Each row is a point. Each copy is the shape, with its points in the same order, turned, moved and blurred by noise. Some copies are also mirrored. Which?

Shape, 7 rows:
[[-0.12 -0.14  0.76]
 [-0.15  0.08  0.06]
 [-0.61  0.23 -0.51]
 [ 0.03 -0.25 -0.55]
 [ 0.70 -0.20 -0.42]
 [-0.09  0.12 -0.61]
 [-0.13 -0.19 -0.03]]
Copy 1 (7 x 3):
[[ 0.44  0.51  0.75]
 [ 0.07  0.10  0.30]
 [-0.41 -0.49  0.18]
 [ 0.28 -0.40 -0.21]
 [ 0.55  0.06 -0.57]
 [-0.12 -0.35 -0.22]
 [ 0.31 -0.12  0.22]]
Copy 1 is: only turned
Copy 2, 7 rows:
[[-0.21 -0.34  0.78]
 [-0.25 -0.14  0.08]
 [-0.65  0.27 -0.38]
 [ 0.14  0.34 -0.29]
 [ 0.70 -0.08 -0.34]
 [-0.15  0.16 -0.51]
 [-0.11  0.10  0.13]]
Copy 2 is: mirrored
Copy 3:
[[-0.45  0.42  0.49]
 [-0.16  0.00 -0.07]
 [-0.33 -0.56 -0.64]
 [ 0.31 -0.58 -0.11]
 [ 0.73 -0.12 -0.06]
 [ 0.09 -0.41 -0.48]
 [-0.15 -0.28  0.12]]
Copy 3 is: only turned

Shape, 8 rows:
[[-0.03 -0.08  0.39  0.12]
 [-0.18 -0.14 -0.32  0.31]
 [-0.32  0.01 -0.46  0.55]
 [-0.29  0.95 -0.41  0.50]
 [ 0.29  0.44  0.11 -0.59]
 [-0.09  0.42  0.40 -0.43]
 [ 0.43 -0.36 -0.06  0.09]
 [-0.13  0.32 -0.22 -0.03]]
Copy 1 (8 x 4):
[[ 0.13 -0.42  0.25 -0.06]
 [ 0.38  0.05 -0.22  0.17]
 [ 0.60  0.24 -0.16  0.32]
 [ 0.36  0.84  0.55  0.41]
 [-0.65  0.12  0.31 -0.32]
 [-0.27 -0.01  0.55 -0.45]
 [-0.20 -0.39 -0.32  0.24]
 [ 0.04  0.31  0.12 -0.05]]
Copy 1 is: mirrored
Copy 2 (8 x 4):
[[ 0.11  0.33  0.21 -0.19]
 [-0.23  0.22 -0.09  0.41]
 [-0.43  0.48 -0.19  0.57]
 [-1.00  0.69 -0.58 -0.05]
 [-0.25 -0.32 -0.25 -0.68]
 [-0.35 -0.01  0.15 -0.70]
 [ 0.35 -0.01 -0.23  0.13]
 [-0.51  0.09 -0.20 -0.05]]
Copy 2 is: only turned
Copy 3, 8 rows:
[[-0.06  0.03  0.18  0.18]
 [ 0.53 -0.42 -0.14 -0.01]
 [ 0.53 -0.45 -0.46  0.21]
 [ 0.02 -0.33 -1.08  0.23]
 [-0.19  0.39 -0.28 -0.53]
 [-0.50  0.18 -0.16 -0.21]
 [ 0.56  0.16  0.21 -0.07]
 [ 0.17 -0.12 -0.48 -0.12]]
Copy 3 is: only turned
Copy 4:
[[ 0.02  0.18  0.46  0.15]
 [-0.20 -0.25 -0.13  0.21]
 [-0.38 -0.21 -0.35  0.41]
 [ 0.00  0.48 -0.74  0.77]
 [ 0.83  0.36  0.03 -0.10]
 [ 0.43  0.64  0.18 -0.11]
 [ 0.30 -0.45  0.35  0.16]
 [ 0.17  0.16 -0.28  0.15]]
Copy 4 is: only turned

Shape (8 x 4):
[[ 0.15  0.66 -0.28 -0.36]
 [-0.16 -0.31 -0.22 -0.18]
 [-0.31 -0.13 -0.11 -0.38]
 [-0.23 -0.42  0.39  0.72]
 [ 0.31  0.14 -0.13  0.27]
 [-0.26  0.21  0.82  0.44]
 [ 0.27 -0.35 -0.32  0.29]
 [ 0.51 -0.23 -0.29 -0.29]]
Copy 1:
[[-0.14 -0.07  0.52 -0.60]
 [-0.04 -0.32 -0.37 -0.20]
 [-0.21 -0.53 -0.15 -0.19]
 [ 0.14  0.02 -0.35  0.87]
 [ 0.13  0.29  0.04 -0.12]
 [-0.35  0.00  0.32  0.86]
 [ 0.26  0.24 -0.48 -0.11]
 [-0.18  0.20 -0.38 -0.55]]
Copy 1 is: mirrored
Copy 2, 8 rows:
[[ 0.46  0.29  0.21  0.69]
 [ 0.45 -0.41  0.05 -0.11]
 [ 0.44 -0.53  0.26  0.14]
 [-0.31 -0.28  0.26 -0.62]
 [ 0.04  0.22 -0.05 -0.02]
 [-0.48 -0.08  0.91 -0.25]
 [ 0.29  0.03 -0.31 -0.32]
 [ 0.68  0.24 -0.16 -0.21]]
Copy 2 is: mirrored
Copy 3:
[[-0.02  0.80  0.38  0.15]
 [ 0.09  0.10  0.00 -0.57]
 [ 0.32  0.21  0.05 -0.38]
 [-0.24 -0.60 -0.62 -0.04]
 [-0.49  0.22 -0.02  0.07]
 [ 0.13 -0.45 -0.18  0.62]
 [-0.61  0.10 -0.14 -0.47]
 [-0.45  0.26  0.42 -0.53]]
Copy 3 is: mirrored

Shape (12 x 6):
[[ 0.01 -0.21  0.40  0.36  0.32  0.92]
 [ 0.22 -0.01 -0.31 -0.22  0.06 -0.47]
 [-0.06 -0.07 -0.62  0.37  0.16 -0.34]
 [ 0.59  0.27 -0.07  0.38  0.16 -0.28]
 [-0.06 -0.14 -0.04  0.18  0.23 -0.41]
 [-0.18  0.44  0.31  0.36  0.43 -0.07]
 [-0.14 -0.06  0.09  0.31 -0.01 -0.34]
 [-0.06  0.15  0.13  0.12  0.29 -0.42]
 [-0.14  0.03 -0.04  0.36 -0.36  0.24]
 [ 0.19 -0.02 -1.15 -0.10 -0.66 -0.19]
 [-0.02 -0.02  0.14 -0.15 -0.11  0.01]
 [-0.09  0.02  0.12 -1.50  0.04 -0.15]]
Copy 1 (12 x 6):
[[-0.26 -0.15  0.37 -0.26  0.38  1.07]
 [ 0.16 -0.17 -0.30  0.01  0.25 -0.41]
 [ 0.42 -0.07  0.06  0.50  0.04 -0.11]
 [ 0.50  0.05  0.12 -0.11  0.68 -0.14]
 [ 0.04 -0.35 -0.01  0.31  0.36 -0.12]
 [-0.27  0.16  0.28  0.32  0.84  0.19]
 [-0.09 -0.26  0.34  0.24  0.38 -0.07]
 [-0.03 -0.14  0.07  0.28  0.66 -0.14]
 [-0.12  0.01  0.58 -0.06  0.01  0.14]
 [ 0.51  0.23 -0.06 -0.06 -0.78 -0.49]
 [-0.29 -0.19  0.04 -0.17  0.24 -0.03]
 [-0.93 -0.16 -1.09 -0.41  0.08 -0.39]]
Copy 1 is: only turned
Copy 2, 12 rows:
[[ 0.40 -0.08  0.88  0.51 -0.41  0.06]
 [-0.15  0.10 -0.43 -0.26  0.15  0.12]
 [ 0.13  0.04 -0.54  0.39  0.08  0.51]
 [ 0.18  0.85 -0.17 -0.01 -0.03  0.17]
 [-0.01  0.17 -0.12  0.21  0.41  0.14]
 [-0.08  0.47  0.46  0.23  0.32  0.65]
 [-0.22  0.25  0.01  0.38  0.28  0.14]
 [-0.14  0.24  0.05  0.06  0.45  0.24]
 [-0.32  0.21  0.03  0.59 -0.39  0.19]
 [-0.33 -0.05 -1.09 -0.12 -0.74  0.34]
 [-0.34  0.07  0.13  0.02 -0.09 -0.04]
 [-0.61 -0.71  0.34 -1.11  0.06 -0.15]]
Copy 2 is: only turned
Copy 3:
[[ 0.09  0.18  0.96 -0.54  0.38  0.34]
 [ 0.18 -0.29 -0.48 -0.12 -0.22 -0.12]
 [ 0.51 -0.25 -0.29  0.12  0.36 -0.01]
 [ 0.65 -0.45  0.26 -0.24 -0.19 -0.29]
 [ 0.18 -0.40 -0.09 -0.15  0.30 -0.19]
 [ 0.17 -0.13  0.54 -0.07  0.42 -0.51]
 [ 0.06 -0.52  0.09 -0.01  0.28 -0.16]
 [ 0.10 -0.31  0.03 -0.19  0.23 -0.49]
 [ 0.12 -0.28  0.44  0.29  0.12  0.38]
 [ 0.66 -0.18 -0.74  0.60 -0.40  0.61]
 [-0.21 -0.17  0.15 -0.06 -0.11  0.13]
 [-0.98  0.41 -0.51 -0.23 -0.61 -0.28]]
Copy 3 is: only turned
Copy 4:
[[ 0.92  0.18  0.58  0.37  0.30  0.34]
 [ 0.06 -0.22 -0.23 -0.14  0.02 -0.68]
 [-0.03  0.01 -0.61  0.25 -0.11 -0.30]
 [ 0.14  0.16 -0.13  0.26  0.53 -0.66]
 [-0.13 -0.19 -0.11  0.05  0.09 -0.24]
 [ 0.02  0.26  0.05  0.08  0.52  0.16]
 [-0.12  0.07  0.11  0.24 -0.03 -0.16]
 [-0.09 -0.03 -0.07 -0.09  0.33 -0.17]
 [ 0.27  0.53  0.16  0.21 -0.28 -0.11]
 [ 0.35  0.31 -0.65  0.03 -0.88 -0.87]
 [ 0.11  0.12  0.26 -0.26 -0.01 -0.21]
 [ 0.28 -0.27  0.34 -1.45 -0.15 -0.49]]
Copy 4 is: only turned

Shape:
[[ 0.43 -0.05 -0.41  0.22  0.29  0.42 -0.15  0.22]
 [ 0.44 -0.12 -0.19 -0.65 -0.66  0.10  0.01  0.03]
 [ 0.43 -0.27  0.45 -0.32 -0.14 -0.18  0.22  0.07]
 [-0.21  0.43  0.00  0.42  0.16 -0.20 -0.09 -0.89]
 [ 0.32  0.04 -0.37  0.19  0.16 -0.26  0.09 -0.05]
 [ 0.39  0.37  0.57 -0.47 -0.10 -0.15 -0.07 -0.24]
 [ 0.02 -1.53 -0.24  0.16  0.03 -0.21  0.12  0.20]
 [ 0.18  0.23  0.53  0.24  0.00  0.14  0.83  0.17]
 [ 0.32  0.45 -0.36  0.19 -0.09  0.29  0.53 -0.11]
 [-0.89  0.25 -0.32 -0.27 -0.33  0.02 -0.11 -0.03]
 [ 0.06  0.16  0.51  0.33 -0.31 -0.10 -0.07  0.20]
 [ 0.19  0.46 -0.32  0.05 -0.02 -0.24  0.23  0.00]]
Copy 1 (12 x 8):
[[ 0.03  0.13 -0.75  0.05  0.12  0.06 -0.15  0.38]
 [ 0.57  0.48 -0.32  0.09 -0.75 -0.50 -0.03  0.02]
 [ 0.65  0.28  0.27  0.03 -0.06 -0.28  0.12  0.00]
 [-0.43  0.15  0.17 -0.41 -0.42  0.71 -0.21 -0.31]
 [-0.25  0.18 -0.25  0.20 -0.09  0.06 -0.03 -0.06]
 [ 0.53  0.46  0.55 -0.08 -0.40  0.07 -0.18  0.32]
 [ 0.19 -0.47 -0.52 -0.27  0.37 -0.99  0.12 -0.73]
 [ 0.51  0.39  0.05  0.04  0.22  0.57  0.78 -0.08]
 [-0.04  0.60 -0.53  0.17 -0.24  0.45  0.37  0.00]
 [-0.11 -0.34 -0.11 -0.46 -1.16  0.04  0.46  0.15]
 [ 0.60 -0.28  0.04  0.13 -0.23  0.45  0.10 -0.04]
 [-0.19  0.30 -0.05  0.35 -0.43  0.26  0.19  0.14]]
Copy 1 is: only turned
Copy 2:
[[ 0.14 -0.06 -0.18 -0.03 -0.29 -0.22  0.60 -0.54]
 [ 0.07 -0.30  0.04 -0.13 -0.52  0.93  0.06 -0.49]
 [ 0.23  0.38  0.37  0.25 -0.53  0.66 -0.02 -0.12]
 [-0.65  0.51  0.20 -0.46  0.24 -0.03  0.19  0.20]
 [ 0.03  0.22  0.11 -0.36 -0.41 -0.17  0.10 -0.30]
 [ 0.13  0.54  0.16 -0.12 -0.24  0.92  0.37  0.05]
 [-0.03 -0.15  0.56  0.82 -0.58 -0.29 -0.65 -0.92]
 [ 0.38  0.04  0.55  0.10 -0.47  0.12  0.38  0.66]
 [ 0.06 -0.32  0.23 -0.59 -0.30  0.11  0.58  0.03]
 [ 0.06 -0.29 -0.22 -0.34  0.49  0.31 -0.47  0.04]
 [-0.04  0.25 -0.21  0.18 -0.50  0.27  0.06  0.42]
 [ 0.14  0.09  0.08 -0.69 -0.34  0.12  0.18 -0.05]]
Copy 2 is: only turned
Copy 3 (12 x 8):
[[ 0.05 -0.45 -0.32 -0.10  0.45  0.07 -0.34 -0.13]
 [-0.27  0.06 -0.33 -1.02 -0.22 -0.22 -0.65 -0.16]
 [ 0.05  0.49  0.01 -0.52 -0.02 -0.54 -0.34 -0.17]
 [-0.71 -0.04 -0.29  0.26 -0.41 -0.17  0.59 -0.15]
 [ 0.10 -0.24 -0.36 -0.24 -0.01 -0.18  0.18 -0.05]
 [-0.22  0.62 -0.32 -0.11 -0.46 -0.53 -0.50 -0.04]
 [ 0.16 -0.32  0.79 -1.09  0.60 -0.34  0.17 -0.47]
 [ 0.14  0.95 -0.28 -0.14  0.24  0.24  0.11 -0.09]
 [-0.18  0.17 -0.87 -0.32  0.16  0.29  0.08 -0.04]
 [-0.53 -0.15  0.26 -0.44 -0.69  0.60 -0.14  0.28]
 [ 0.07  0.42  0.04 -0.11 -0.37  0.10 -0.17 -0.59]
 [ 0.10 -0.08 -0.53 -0.32 -0.28 -0.04  0.12  0.08]]
Copy 3 is: only turned
Copy 4, 12 rows:
[[-0.14  0.08 -0.10  0.33  0.43  0.32  0.34  0.22]
 [ 0.75 -0.15  0.03  0.00 -0.13  0.21 -0.37  0.51]
 [ 0.27  0.25  0.63 -0.24 -0.32 -0.07 -0.19  0.20]
 [-0.10 -0.66  0.17 -0.37 -0.08  0.19  0.44 -0.84]
 [ 0.21 -0.05  0.13  0.41  0.09  0.03  0.31 -0.34]
 [ 0.37  0.02  0.62 -0.50  0.07  0.26 -0.36 -0.15]
 [-0.25  0.07  0.14  0.46 -0.73 -0.83  0.46  0.75]
 [-0.04  0.73  0.02 -0.36 -0.53  0.34 -0.12 -0.42]
 [ 0.20  0.14 -0.26  0.16 -0.11  0.75  0.06 -0.29]
 [ 0.19 -0.61 -0.73 -0.35  0.11 -0.33 -0.35 -0.28]
 [ 0.32  0.33  0.08 -0.61 -0.02 -0.15  0.18 -0.22]
 [ 0.38 -0.04 -0.03  0.24  0.13  0.20 -0.01 -0.45]]
Copy 4 is: mirrored

Shape:
[[ 0.32 -0.02 -0.69 -0.05 -0.24 -0.67  0.67  0.56]
 [ 0.19  0.50 -0.51 -0.26  0.04 -0.58 -0.35 -0.31]
 [-0.30  0.38  0.20  0.30  0.12  0.40  0.73  0.06]
 [ 0.11 -0.28  0.18 -0.44  0.49  0.04  0.23 -0.27]
 [ 0.06 -0.24 -0.19 -0.39  0.07  0.06 -0.16 -0.46]
 [-0.64 -0.17 -0.17  0.08  0.15  0.08 -0.28 -0.09]
 [ 0.26 -0.21 -0.45 -0.09  0.48  0.02 -0.37  0.41]
 [-0.26 -0.01 -0.16 -0.12  0.56 -0.40  0.46  0.44]
 [-0.20 -0.04  0.10  0.15  0.35 -0.31  0.15  0.61]
 [ 0.39  0.69 -0.26 -0.84 -0.30 -0.11  0.24  0.11]
 [ 0.49 -0.09  0.08 -0.61  0.05 -0.34 -0.23 -0.43]
 [-0.46 -0.41  0.48  0.05  0.24  0.23 -0.02 -0.42]]
Copy 1 (12 x 8):
[[-0.30  0.51  0.46 -1.05  0.15 -0.35  0.34  0.44]
 [-0.33  0.38  0.78 -0.06 -0.35  0.06 -0.46  0.18]
 [ 0.39 -0.27 -0.15 -0.65 -0.24 -0.15  0.21 -0.58]
 [ 0.33 -0.32  0.53  0.14  0.04  0.27  0.43  0.00]
 [ 0.12  0.21  0.31  0.37 -0.18  0.29  0.20  0.11]
 [-0.21  0.10  0.02  0.05  0.08  0.61  0.00 -0.55]
 [ 0.35  0.30  0.28 -0.22  0.54  0.45 -0.28  0.21]
 [ 0.04 -0.04  0.56 -0.79  0.35  0.28  0.34 -0.20]
 [-0.06 -0.20  0.15 -0.76  0.45  0.38  0.03 -0.13]
 [ 0.24  0.26  0.60 -0.59 -0.82  0.13  0.01  0.55]
 [-0.06 -0.18  0.65  0.23 -0.17  0.20 -0.01  0.65]
 [-0.01 -0.56 -0.09  0.34  0.02  0.35  0.36 -0.45]]
Copy 1 is: mirrored
Copy 2 (12 x 8):
[[-0.35  0.43  0.18  0.83  0.35 -0.15  0.29  0.87]
 [ 0.32  0.18  0.34 -0.04  0.00  0.71  0.48  0.59]
 [-0.23  0.24 -0.42  0.26 -0.71 -0.40  0.16 -0.15]
 [ 0.26  0.26  0.45  0.21 -0.01 -0.08  0.09 -0.52]
 [ 0.62  0.02  0.20  0.07  0.19  0.13  0.15 -0.15]
 [ 0.62  0.16 -0.31  0.46 -0.28  0.41 -0.22 -0.09]
 [ 0.10 -0.37  0.38  0.78  0.04  0.47  0.01  0.02]
 [-0.15  0.61  0.27  0.86 -0.31  0.15  0.10  0.02]
 [-0.36  0.39  0.00  0.75 -0.20  0.33 -0.17 -0.04]
 [-0.12  0.17  0.01  0.12  0.30  0.19  1.19  0.18]
 [ 0.27  0.14  0.52 -0.21  0.49  0.35  0.29 -0.13]
 [ 0.48  0.28 -0.16  0.03 -0.22  0.02 -0.43 -0.63]]
Copy 2 is: only turned

Shape:
[[ 0.59 -0.25  0.34 -0.31 -0.07 -0.37 -0.57  0.09 -0.31]
 [ 0.55 -0.32  0.01  0.12 -0.08  0.27  0.61 -0.05 -0.01]
 [-0.17 -0.54 -0.34  0.32 -0.62 -0.60 -0.07 -0.54 -0.54]
 [-0.55 -0.35 -0.02 -0.49 -0.67 -0.21  0.21 -0.02  0.11]
 [ 0.07  0.16  0.28  0.08  0.28  0.07 -0.13 -0.15  0.70]
 [ 0.40 -0.67 -0.04 -0.07  0.43 -0.28  0.24  1.03 -0.01]
 [ 0.22 -0.22  0.16 -0.44 -0.36  0.60 -0.20  0.45 -0.02]
 [-0.41  0.34 -0.36  0.18 -0.17  0.26 -0.38 -0.02 -0.07]
 [-0.73 -0.25  0.25 -0.16  0.37  0.01 -0.36  0.25 -0.11]
 [ 0.34 -0.42  0.14 -0.13  0.49  0.26 -0.44  0.13  0.43]
 [ 0.14  0.35 -0.36 -0.02  0.69 -0.15 -0.17 -0.60 -0.22]
 [ 0.22 -0.89  0.16  0.04 -0.04 -0.20 -0.11 -0.48 -0.04]
 [-0.06  0.15  0.24  0.39 -0.11 -0.38 -0.31  0.22  0.08]]
Copy 1:
[[-0.28 -0.65  0.10  0.53 -0.03  0.21  0.17 -0.12 -0.36]
 [ 0.04  0.45 -0.47  0.25  0.15 -0.17  0.08  0.27 -0.62]
 [ 0.31 -0.87 -0.51 -0.37  0.87 -0.19  0.00  0.04 -0.19]
 [-0.17 -0.33 -0.99  0.06  0.21 -0.51 -0.17 -0.71 -0.01]
 [-0.50  0.45 -0.09  0.11 -0.09 -0.23  0.18  0.07  0.34]
 [ 0.31  0.05 -0.41  1.10 -0.14  0.28 -0.70  0.32 -0.15]
 [ 0.05 -0.09 -0.42  0.62 -0.55 -0.49  0.37 -0.21 -0.44]
 [ 0.34 -0.20 -0.32 -0.45 -0.46 -0.36  0.29  0.02  0.35]
 [ 0.14 -0.27 -0.63  0.35 -0.19  0.17  0.29 -0.16  0.74]
 [-0.30 -0.01 -0.18  0.81 -0.28 -0.17  0.28  0.44  0.13]
 [-0.35 -0.11 -0.30 -0.52 -0.17  0.42  0.30  0.63  0.08]
 [-0.24 -0.28 -0.44  0.44  0.80 -0.04  0.35  0.15 -0.12]
 [ 0.18 -0.03  0.24  0.00  0.08  0.04 -0.09 -0.33  0.23]]
Copy 1 is: only turned
Copy 2:
[[-0.36  0.17 -0.13  0.14 -0.08 -0.09  0.66  0.33  0.74]
 [-0.18  0.38 -0.35 -0.14 -0.10 -0.77  0.14 -0.19 -0.22]
 [ 0.60  0.20 -1.03  0.50  0.31 -0.04 -0.05  0.09  0.54]
 [ 0.45  0.55 -0.01  0.61  0.10  0.04 -0.25  0.55 -0.10]
 [-0.13 -0.20  0.67  0.00  0.07 -0.23 -0.16 -0.24  0.21]
 [-0.58 -0.54 -0.37  0.18 -0.34 -0.48  0.45  0.84 -0.33]
 [-0.61  0.59  0.08 -0.17  0.25 -0.08  0.04  0.61 -0.05]
 [ 0.00 -0.01 -0.13 -0.20  0.48  0.54 -0.33 -0.04  0.06]
 [-0.02 -0.18  0.10 -0.04 -0.27  0.31 -0.51  0.76  0.29]
 [-0.49 -0.23  0.39 -0.32  0.11 -0.52 -0.01  0.44  0.41]
 [ 0.44 -0.36 -0.01 -0.61 -0.12  0.12  0.35 -0.29  0.52]
 [ 0.22  0.20 -0.37  0.16 -0.08 -0.82 -0.06  0.24  0.71]
 [-0.32 -0.24  0.02  0.52  0.07  0.13 -0.05 -0.09  0.25]]
Copy 2 is: only turned
